Rows are points. Any point is a mix of the corners, with weights that add up to 1. It lies inside the corners' shape when no weight is negative. Say inside or outside, and name the corners with a negative weight.

Corners:
(1): | -43 | -31 |  36 |
(2): | 44 | 15 | 14 |
(3): | -26 |  99 |  12 |
(4): | -4 | -1 | -6 |
Points:
| 18 | 18 | 16 | -> inside
| 25 | 32 | -8 | -> outside (1)
| -24 |  83 |  13 | -> inside
| -6 |  7 |  2 | -> inside
| -16 |  78 |  12 | -> inside
| -17 | -39 |  23 | -> outside (3)
| -36 | -10 |  30 | -> inside
|  6 | 51 |  3 | -> outside (1)
|  0 | 55 | 22 | -> outside (4)

Corners:
(1): | -21 | 121 | -57 |  10 |  13 | -34 |
(2): |  35 | -15 | -12 |   9 |  14 |  49 |
(3): | -57 |   0 | -27 | -17 | -39 |  13 |
(4): |  2 |  9 | 26 | 43 | 64 | 32 |
(5): |  15 |  17 |  53 |  13 |  -8 | -36 |
(6): |  -8 | -32 |  72 | -64 |   5 |   4 |
(7): |  17 | -74 | -10 |  49 |  33 | -16 |
Points:
| -39 |  32 | -22 |  20 |   0 | -15 | -> outside (2, 6)
| -9 |  6 |  9 | 11 | 17 | 13 | -> inside
|  -1 | -15 |  39 | -29 |   4 |   6 | -> inside
|   1 |  -3 | -11 | -27 |  -7 |   6 | -> outside (4, 5)
|  -9 | -28 |  36 | -12 |   2 |  11 | -> outside (1)
|  -9 | -21 |  26 |  -5 |   8 |  10 | -> outside (1)
| -13 | -11 |  15 | -22 |  -4 |  13 | -> inside
|   -9 | -100 |   27 |  -17 |   11 |   54 | -> outside (1, 5)
|  25 |  14 | -10 |  28 |  27 |  15 | -> outside (3, 6)

Corners:
(1): |   7 | -42 |  23 |   8 |  65 |   6 | -46 |  46 |  92 |  18 |  32 |
(2): |  -1 |   7 |  32 | -35 | -48 |  26 |  22 | -41 | -49 | -14 | -45 |
(3): |  54 |  10 |  -1 |   7 |  55 |   1 |  45 | -33 |  18 |  79 |   4 |
(4): |   6 |   0 | -77 | -79 |  11 | -62 |  40 | -20 | -11 | -42 |  27 |
(5): | -38 | -23 | -12 |  39 | -21 |  -3 |  29 |  18 |  39 | -15 |  43 |
(6): |  85 |  69 | -73 |  32 | -17 | -25 |  -3 |   0 | -43 | -50 | -16 |
(7): | -50 |  -2 |  35 | -52 | -43 | -54 |   1 |   9 | -34 | -16 |  11 |
(8): |  -5 |  68 |  41 |   2 |  15 | -26 |  52 | -75 |  60 | -20 |  89 |
(9): | -15 |  24 | -43 |  50 |  22 |  64 | -58 | -19 |  67 |  59 |  -3 |
(10): | -30 |  29 |  24 | -33 | -59 |  -7 |  59 |  35 |  46 |  -4 | -29 |
(11): | -43 |  56 | -40 | -82 |  22 |  17 |  49 |   6 | -34 |  -3 |  15 |
(12): |  37 |  29 | -55 | -78 |  -2 |  78 | -76 |  35 | -54 |  47 |   7 |
Points:
|  -6 |  17 |   8 | -43 |  22 |  25 |  -2 | -14 |  22 |  42 |   8 | -> outside (5, 6)
|   4 |  26 | -35 | -19 |  -7 | -15 |  -8 |  15 |   3 | -16 |  16 | -> outside (2, 3)
| -10 |  37 | -18 | -30 | -23 |   4 |  18 | -15 |  -7 | -12 |  12 | -> outside (1, 3)
|   8 |  11 | -29 | -24 |   5 |   7 |  -4 |  15 |  -1 |   6 |  -2 | -> outside (8)
|  -3 |  11 | -20 |  -7 |   9 |  -3 |   9 |   2 |  33 |   9 |  18 | -> outside (2)
| -24 |  12 |   8 | -35 |   9 |   2 |  18 | -12 |  22 |  16 |  31 | -> outside (6)
|  -5 |  14 | -15 | -33 |  -8 |  -6 |  24 | -14 |  -3 | -12 |   8 | -> inside
|  -6 |  21 | -30 |  21 |  13 |  39 | -29 | -13 |  41 |  39 |   2 | -> inside
|   8 |  61 |  36 |  -4 |   7 |  15 |  11 | -44 |  23 |  18 |  27 | -> outside (4, 5)

Corners:
(1): |  -3 | -10 | -13 |  -2 |  14 | -18 |  26 |  32 | -13 |  56 |  25 | -63 | -35 |   4 |
(2): |   7 |  59 |   7 |   4 |  32 | -14 |   6 |  32 |  11 | -13 | -19 |  -1 | 110 | -17 |
(3): | -16 | -23 | -18 | -12 |   6 | -16 |  53 |  19 |  15 |  -2 | -13 | -11 | -26 |   4 |
(4): | -27 |  -9 |  24 | -13 |  27 |  -5 |  22 | -43 |   9 |  43 |  -6 | -20 |  -8 | -10 |
(5): | -31 | -15 |  18 |  -2 |  19 | -25 |  37 |  32 | -64 |  -3 |  10 |  15 | -36 |  58 |
(6): |  47 |  13 |   7 |  32 |   2 | -15 |   5 |  14 |  15 |   2 |  45 |  -7 | -18 | -17 |
(7): |  -8 |  -4 | -31 | 106 |  32 | 121 |  -7 |  38 |   8 |  65 | -10 | -21 |  -2 |  11 |
(8): |  11 |  -3 |  30 |   8 |  25 |   7 |  -1 |  34 |   9 |  19 | -19 |   3 |  57 | -22 |
(9): |   7 |   4 |   1 |   0 |  18 | -12 | -18 |  24 |  10 |  -3 |  16 | -70 | -32 |   0 |
(10): | -36 |  -9 | -16 |  30 | -70 |  -4 | -14 | -38 |   8 |   4 |  29 | -15 | -37 | -12 |
(11): | -14 |   0 | -30 | -27 | -15 | -17 |   6 | -26 | -28 | -16 | -16 |   7 |   5 |  -7 |
(12): | -18 |  -7 | -15 | -10 |  32 |  47 |   8 |  20 |  -7 |  39 |  34 | -60 |  -5 | -11 |
(13): |  49 |   3 |  74 |  15 | -62 |  -6 |  12 | -17 |   9 |  -3 |  -3 |   7 | -21 |   6 |
(14): | -23 | -24 | -24 |   0 |   1 | -16 |  -1 |  31 |  20 |  13 | -18 |  15 | -34 |  57 |
(15): |  -7 |  37 |  -9 |  -8 |  15 | -10 | -10 |  25 |   0 | -12 | -21 |  15 |  -1 | -16 |
Points:
| -20 |   2 | -11 |  -2 |  13 |  -1 |   7 |  13 |  -4 |  11 |  -5 | -12 |   1 |   1 | -> outside (6, 13)
| -15 |  15 | -27 |  11 |  27 |  15 | -18 |  21 |  15 |  23 |   1 | -26 |  28 |  -6 | -> outside (3, 5, 13)
| -16 | -16 |  -1 |   0 |  -9 |  -1 |  15 |   1 |  -2 |  15 |  -3 | -14 | -32 |   9 | -> outside (2, 6)
| -34 | -17 | -16 |   6 |   1 |  -3 |   8 |   6 |  -1 |  20 | -10 | -13 | -28 |  13 | -> outside (2, 6, 12, 13)
| -14 |   1 |   1 |   4 |   6 |  -2 |   9 |  15 | -10 |  12 |  -4 | -10 |  -1 |   6 | -> outside (6)
|   7 |  -3 |  10 |  -8 |  -5 | -19 |  21 |  -2 |  10 |  21 |  10 | -21 |  14 |  -7 | -> outside (5, 7, 9, 15)

Corners:
(1): |  -8 |  28 |  30 |  45 |  41 | -43 |  21 | -37 | -46 |  38 |  29 |  33 |  12 |  49 | -16 |  48 | -33 | -22 | -26 |  -5 |
(2): | -60 |  -4 | -41 | -66 |  -7 | -22 | -33 |  15 |  34 | -71 | -18 |  55 | -40 |  36 | -20 | -25 | -57 |  -6 | -35 |  -5 |
(3): | -40 |  68 |  14 |  -2 |  23 |  31 |  64 | -31 |  -5 |  23 |  -6 |  -7 |  31 |   9 | -10 | -13 |  -4 |  36 | -63 |   4 |
(4): | -29 |  40 |  84 |  15 |  10 | -76 |  14 |  16 |  26 |  49 | -56 | -43 | -15 |  21 |  31 | -24 | -55 |  46 | -30 |  95 |
(5): | -70 |  20 |  39 |  -7 |  35 | -26 |  14 | -48 |  45 | -64 | -39 |  15 |  53 | -21 | -43 |  30 |   4 | -22 | -11 |   4 |
(6): | -26 |  50 |  -4 |  66 | -62 |  -1 |  37 |  47 |  12 |  35 |  51 | -39 | -24 | -11 |   5 |   5 |  18 |  54 | -35 | -16 |
(7): |  49 |   0 | -46 |   6 |  55 | -25 |  30 | -27 |  36 |  12 |  41 |   7 | -39 |  56 |  -1 |  43 | -48 |  -7 | -10 |  -5 |
(8): | -68 |  10 | -15 |  -5 |  46 | -28 |  33 | -43 |  27 |  -1 |  21 | -31 | -42 | -40 | -47 |  17 | -61 |  -5 | -54 | -13 |
(9): |  35 |  49 |  79 |  31 |   1 | -71 | -30 | -51 | -17 |  -6 | -58 | -36 | -56 | -18 |  30 |  17 | -23 | -27 |  68 | -18 |
(10): |  22 | -27 | -30 |  49 |  20 |   4 |  31 |  27 |  18 | -34 | -22 |  44 | -22 |  52 | -52 | -13 |   3 |  26 |   9 |  21 |
(11): | -51 | -46 | -29 | -72 | -44 |   8 |  11 | -28 |  28 | -50 |   6 |  -9 | -18 |  10 | -60 |  27 | -42 | -19 | -14 |  49 |
(12): | -57 |  32 |   7 |  13 | -20 |  16 | -64 | -73 |  25 |  -9 |   4 |  -2 |  27 |   6 | -32 |  60 |  -1 |  57 |  50 | -25 |
(13): | -72 |  51 | -12 |  30 |  49 | -26 |  -4 | -45 |   2 |  51 | -58 | -58 |  15 |  40 |  57 | -26 | -50 | -16 | -28 | -14 |
(14): |  31 | -78 |  -9 | -22 |  -2 | -54 |  62 |   0 | -32 | -68 |   8 |  77 |  51 | -44 |   5 | -39 | -83 | -60 | -23 | -18 |
(15): |  49 | -61 |  17 |  30 |  65 | -31 |  50 | -54 |  13 |  60 |  19 |   5 | -78 |   1 |  30 | -30 |   0 | -26 | -48 | -29 |
(16): | -67 | -22 |  45 | -22 |  59 |  54 |  20 | -47 |  43 |  36 |  31 | -13 | -22 |  37 |  11 |  20 | -24 |  33 |  54 | -21 |
(17): | -12 | -36 |  11 | -60 |   3 | -46 |  24 |  24 | -11 | -69 | -56 |  14 |  54 | -35 | -83 |  -9 |  -9 |   9 |  -4 | -45 |
(18): | -38 | -11 |  -5 |  63 |  18 |  19 |  47 | -52 | -33 | -30 |   6 |  41 |  37 |  26 |  13 |  70 |  20 |  53 |   2 | -42 |
(19): |   8 |  49 | -12 |   3 |  18 | -41 | -25 |   7 | -16 |  20 |  -6 | -15 | -43 | -22 |  45 |  -8 |  11 |  -7 |  17 |  69 |
(20): |  71 | -64 |  42 |  37 |  -1 |  59 | -39 | -28 | -44 |  63 |  19 |  -2 | -64 | -24 |  34 |  72 | -36 | -31 | -13 | -33 |
(21): | -56 | -11 | -17 | -27 |   7 |  14 | -12 | -57 |  20 |  13 | -17 |  72 |   0 |   1 | -31 |  67 | -25 | -36 |  23 | -20 |
Points:
|  -3 |   6 |  -3 |  40 |  27 |  11 |  17 | -17 |   1 |  25 |  11 |  18 | -11 |  21 |  -1 |  15 |  11 |  16 | -15 | -28 | -> outside (4, 8, 9, 11, 14)
| -36 | -45 |  42 | -27 |   7 | -22 | -19 | -55 |   4 | -36 | -45 |   7 |  -1 | -25 | -15 |  24 | -46 | -19 |  26 | -40 | -> outside (1, 3, 6, 7, 10, 19)
| -18 |   9 |  -1 |  -5 |   6 | -20 |  23 |  -5 |  12 | -23 |   5 |   6 |  -9 |   1 | -25 |   3 |  -8 |  18 |  -5 |  18 | -> outside (13, 20, 21)
| -29 |  -4 |  -7 | -14 |  14 |  -8 |  16 |  -9 |  14 |  -2 |  -4 |   8 |  -1 |   8 | -17 |  -3 | -34 |  -2 | -30 |   6 | -> outside (9, 18)
| -24 |  11 |  12 |   1 |  16 | -25 |   5 | -32 |   9 |  -5 | -11 |  -6 | -24 |  -5 | -10 |  15 | -32 |  -7 |  -2 |  -6 | -> inside
| -12 |  -9 |   3 |   4 |  10 | -13 |  17 | -22 |   1 |   2 |   0 |   6 | -14 |  14 |  -8 |  11 | -35 |  -2 | -13 |  -7 | -> outside (5, 19)
|  19 |  10 | -41 | -23 |  15 | -59 |  -8 | -36 |  -6 | -44 | -25 |  53 |  11 |  20 | -34 |  -9 |  -5 | -53 |   2 |   8 | -> outside (4, 6, 8, 16, 18, 20)
| -18 | -20 |  -8 |   9 |  20 |  11 |  54 | -22 |  26 | -54 |  11 |  51 |   7 |   1 | -46 |  15 |   7 |  34 |  -6 | -65 | -> outside (1, 4, 11, 13, 19, 20)

Corners:
(1): |  12 | -53 |  17 |   5 |  73 |  27 |  13 | -36 |  40 | -14 | -49 |  80 |   8 | -24 | -89 |  -9 | -36 |  26 |  10 |  51 |
(2): |   6 |   6 |  15 | -31 | -32 | -30 | -41 |  80 | -34 |   0 |  82 | -42 |  55 | -10 |  50 | -61 | -72 |  12 |  19 | -38 |
(3): | -15 |  15 | -47 | -15 | -31 | -29 | -14 |  -3 | -42 |  -3 |  38 | -25 |  50 |  56 |  29 |  13 | -13 | -13 |  51 | -22 |
(4): |  18 |  25 |  -5 |  57 |  91 |  52 | -14 |  51 |  13 |   3 | -36 |  33 |   8 | -29 |  21 |  -7 | -39 |  -1 | -51 | -38 |
(5): | -38 |  -9 | -34 |  -6 | -40 | -38 |   6 |  49 | -42 |  21 |  80 | -64 |  -2 |  30 |  70 |   4 | -28 | -13 |  25 |  18 |
(6): |  49 |  15 |  25 | -48 |  36 |  -3 |  19 |  22 |  13 | -36 | -29 | -21 | -12 |   4 | -17 | -19 | -11 |  16 | -26 |  11 |
(7): |  -8 |  36 |  32 |  15 |  22 |  -1 |   7 | -22 | -40 |  22 |  33 | -23 |  32 |  48 |  45 |  -1 |   0 |  39 |  23 | -16 |
(8): |  14 | -30 |   3 |  23 |  37 |   0 |   1 | -70 |  38 |  -9 | -67 |  21 |  16 | -37 | -89 |  -7 |  22 |  13 |  -9 |  65 |
(9): | -29 |  24 |  26 |  33 |  72 |  16 | -50 |  48 |  -4 | -59 | -22 | -33 |  40 |  15 |   6 |   2 |  42 |  50 |  -3 | -75 |
(10): |  39 | -56 |  -3 |  -2 |   1 |  53 |  14 | -17 |  33 | -51 | -34 |  75 | -29 | -33 | -27 | -22 | -24 |  49 | -42 |   5 |
(11): |   54 |  -57 |   26 |   61 |   43 |   64 |    5 |  -49 |   35 |    8 |  -42 |   67 |  -17 |  -38 | -110 |   53 |  -28 |    1 |    2 |   11 |
(12): |   7 | -51 |   2 |  48 |  23 |  20 |  22 | -64 |  46 | -24 | -27 |  16 | -14 |  35 | -77 |   7 |  -7 |  -3 | -15 |  40 |
(13): |  17 |  16 |  28 |  53 |  41 |  29 | -14 |  70 |  43 | -33 | -10 |  26 |  57 |   0 |   2 |  36 | -39 |  54 |   9 | -28 |
(14): |   1 |  79 | -18 |   2 | -44 | -60 | -49 |  20 | -59 |  14 |  89 | -50 |  -7 |  78 |  42 | -10 |  17 |  19 |  47 | -51 |
(15): |  13 |  10 |  43 |  24 |  54 |  17 | -42 |  32 |   9 | -46 |  -2 |  18 |  58 |  16 |  14 |  21 | -25 |  -5 |  24 |  24 |
(16): |  14 | -25 | -23 | -19 |  34 | -16 | -25 | -70 |  24 | -30 |  11 |  22 |  14 |  -2 | -31 |  32 | -13 |  31 |  -8 |  -2 |
(17): |   6 |  -9 |  13 |  12 |  37 |  20 |  36 | -66 |  54 |  -3 | -19 |  21 | -30 |  -8 | -48 |   3 |  42 | -16 | -14 |  10 |
(18): |  11 | -24 | -10 |  27 |  24 |  36 |  27 | -43 |  45 | -55 | -26 |  -5 | -31 | -11 | -41 |  -3 | -60 | -32 |  48 |  59 |
(19): |  68 | -48 |   0 |  10 |  73 |  26 | -27 | -47 |  55 |  22 | -17 |  30 |  21 |  -3 | -69 |  11 |  63 |  66 | -14 | -14 |
(20): |  10 |  25 | -27 |  20 | -11 | -60 |  11 |  23 | -66 | -10 |  78 | -25 |  21 |  27 |  57 |  -7 | -24 | -12 |  36 | -21 |
(21): | -21 |  35 | -31 |  48 |  32 |  64 |  64 | -52 |  -1 | -20 |  -6 |  -4 | -24 |  10 | -76 |  18 |   7 | -33 | -14 |  71 |
Points:
|  13 |   6 |  26 |  16 |  34 |   8 | -15 |  22 |   3 | -33 |   3 |   9 |  14 |   7 |   7 |  -5 | -31 |  22 |   6 | -27 | -> outside (3, 5, 8, 19, 21)
|  19 |  -4 |  -1 |  12 |  31 |  13 |  -2 | -15 |  13 |  -9 |   1 |   6 |   7 |   8 | -29 |   2 |   2 |  17 |   0 |   6 | -> inside
|  14 | -31 |   7 |   1 |  32 |  26 |   3 |  -2 |  31 | -14 | -11 |  19 |   1 | -10 | -18 |  -4 | -23 |  22 | -10 |  -9 | -> outside (8, 14, 15, 20, 21)
|   9 |   4 |   1 |   9 |  22 |   4 |  -4 |   1 |  -2 | -14 |  13 |  -1 |  14 |  17 |  -1 |   2 | -14 |  12 |  13 |  -8 | -> outside (8)
